Rows are points. The points of each table are mixes of a few directions, plus a little noise. How many directions does each table use, and how many do they share? Where both have some left over, give the other angles between the two spaces (their principal angles), to ten degrees, smallest first.

First (4 x 2):
[[ 18.2 -11.9]
 [-13.8   8.7]
 [ 19.1 -12.4]
 [-23.8  15.7]]
Second:
[[ 18.8 -12.5]
 [-30.3  20.0]
 [ -1.8   1.2]
 [ 13.2  -8.7]]
Directions: first 1, second 1, shared 1

First (7 x 6):
[[ -4.2  14.2 -14.2 -13.2 -14.8   7.8]
 [-23.8  23.2 -28.8  18.1  -7.0  -8.2]
 [ 24.5  -6.4   7.5 -26.6  -3.6  11.4]
 [  5.0   0.7   5.0 -30.6 -14.5  16.1]
 [-12.5 -16.7  21.0  19.3  13.1  -8.7]
 [ -7.9 -12.2  18.4  -0.8   2.2   2.0]
 [ 19.5  -2.8 -11.3  33.6  25.1 -22.1]]
Second, 9 rows:
[[  5.8  -4.3   8.8  13.0 -11.6  26.4]
 [  6.4  -0.2   9.9   9.4 -11.8  16.0]
 [ 10.1   8.4  17.8  10.7 -17.6   4.3]
 [  9.3   0.5  16.7  14.3 -17.4  21.7]
 [ -8.1   6.5 -14.7 -18.7  18.0 -41.0]
 [ -5.2  16.7  -6.9 -19.0  11.4 -54.0]
 [-12.7 -14.1 -23.2 -13.1  24.0  -1.1]
 [ -8.3 -10.0 -16.2  -8.3  16.3   2.4]
 [  7.1  -3.6   8.3  12.5 -11.3  23.7]]
Directions: first 3, second 2, shared 0; angles 70, 90

First (10 x 9):
[[-15.8  -8.4  -0.5   9.7   7.4   5.3 -13.7  -9.4 -22.5]
 [  3.6  32.8  -7.1 -13.8   7.0   2.7  37.1   3.5   9.0]
 [-28.5 -16.6  24.4   3.5 -10.6  26.0 -51.6  24.2 -32.5]
 [ 18.8 -21.5   2.9   5.4   1.6  -0.6  -3.8 -18.2 -11.5]
 [  5.9 -22.3  -0.6   9.9  -1.1  -8.7 -15.3 -14.7  -7.4]
 [ -6.7  -3.2  -5.2   5.1   0.1  -8.8  -6.4  -3.2   2.5]
 [ 43.5   2.4   8.0 -20.3 -18.9 -10.8  16.4   3.5  14.2]
 [-25.2  31.2 -10.7   1.6  19.2  18.2  29.0  21.1  32.1]
 [  2.7   9.7  -3.0  -9.8 -14.7 -22.3  -2.2   2.2   1.8]
 [  2.4  -4.4  -8.8   8.7  10.4  -1.7  10.4  -8.5  14.2]]
Second:
[[  0.2   9.7  14.8   3.1  -1.4   1.0  -0.9 -14.1   4.4]
 [ -0.1  -7.0 -10.5  -2.7   0.8  -0.8   0.5  10.1  -3.2]
 [ -0.2  -1.3  -1.8  -0.5   0.1  -0.1   0.0   2.3  -0.8]
 [ -0.2 -13.1 -21.3  -4.9   1.7  -2.2   1.2  19.8  -6.3]
 [  0.0  -3.8  -6.4  -1.3   0.4  -0.6   0.6   6.1  -1.9]
 [ -0.1  -5.1  -8.0  -2.0   0.8  -0.5   0.7   7.6  -2.5]
 [  0.5  22.4  35.4   8.2  -3.3   2.9  -2.7 -33.7  11.1]
 [  1.0  43.9  69.3  15.7  -6.1   5.9  -4.4 -64.9  21.5]
 [ -0.1 -21.0 -33.6  -8.2   2.8  -3.1   2.4  31.6 -10.8]
 [ -0.7 -24.2 -38.4  -9.0   3.5  -3.4   2.7  35.4 -12.0]]
Directions: first 5, second 1, shared 0; angles 80

First:
[[ -6.5   3.9 -14.3 -21.1  -9.8   1.4  10.5 -21.2   0.1  15.7  -8.2  16.9
   10.7  -2.1]
 [  3.4  12.0   7.3   9.1  -0.6  10.3  -0.4  29.6  -0.7  14.1   1.9 -10.0
    2.7  -8.8]
 [ -3.9   9.7 -11.5 -15.4 -10.4   6.6  12.5  -5.8  -1.9  23.4  -8.1  13.1
   13.6  -6.8]
 [  1.3  11.5  -0.6   0.6  -4.9   9.6   6.7  17.4  -2.7  19.4  -2.9  -0.3
    8.5  -8.8]
 [  1.2 -31.2  -1.0   5.7  11.8 -24.2  -7.6 -40.1  -1.7 -47.5   3.5   4.9
  -15.5  20.8]
 [ -8.3  26.9 -16.7 -28.9 -20.2  18.9  18.6   3.5   0.8  52.8 -12.5  17.1
   24.2 -17.3]
 [ -7.3  11.9  16.7  -5.4   5.1   6.3 -28.8  16.5  22.1  -0.7  14.1 -23.7
  -18.3  -0.4]
 [ 11.7 -39.7  -1.0  26.6  14.9 -27.2   5.5 -29.8 -17.7 -54.8  -0.4   7.5
   -9.5  20.5]
 [ -1.8  -9.7   6.6   1.9   7.7  -8.4 -14.7 -10.2   7.3 -22.1   7.2  -7.6
  -14.2   9.1]
 [ 10.2   4.7  14.7  26.8   6.5   6.7  -2.7  40.2  -5.5  -0.3   5.5 -17.8
   -2.5  -6.1]]
Second, 8 rows:
[[ 36.4 -44.3  -3.1  49.3  16.2 -36.8  20.5   0.4 -35.9 -44.4 -14.5  13.6
   22.0  16.2]
 [ -6.0   9.1   1.6  -6.2  -3.0   7.4  -2.3   4.1   5.6   8.5   3.3  -3.4
   -4.9  -4.3]
 [ -8.8  -2.9  -8.0 -40.4  -3.3 -16.1 -22.4 -37.6  24.1  -0.2  -2.2   7.6
    3.8  10.1]
 [ -9.3  16.6   4.1  -1.0  -4.7  19.1   1.9  15.0   3.1  15.4   6.1  -8.6
   -9.4  -9.7]
 [-28.1  37.1   5.3 -30.0 -12.8  33.2 -10.9   7.9  23.8  35.6  12.2 -11.4
  -18.4 -15.5]
 [ 13.1 -16.8  -2.8  12.5   5.7 -15.8   4.7  -5.7  -9.6 -16.5  -5.2   6.7
    9.2   7.2]
 [ -4.7   5.8   0.5  -5.8  -1.8   4.3  -3.2   0.1   4.9   5.3   1.1  -1.2
   -2.6  -1.3]
 [  7.2  -3.4   3.5  22.9   2.8   3.2  12.2  16.4 -15.5  -5.0  -0.4  -2.4
    0.5  -2.9]]
Directions: first 3, second 2, shared 1; angles 30
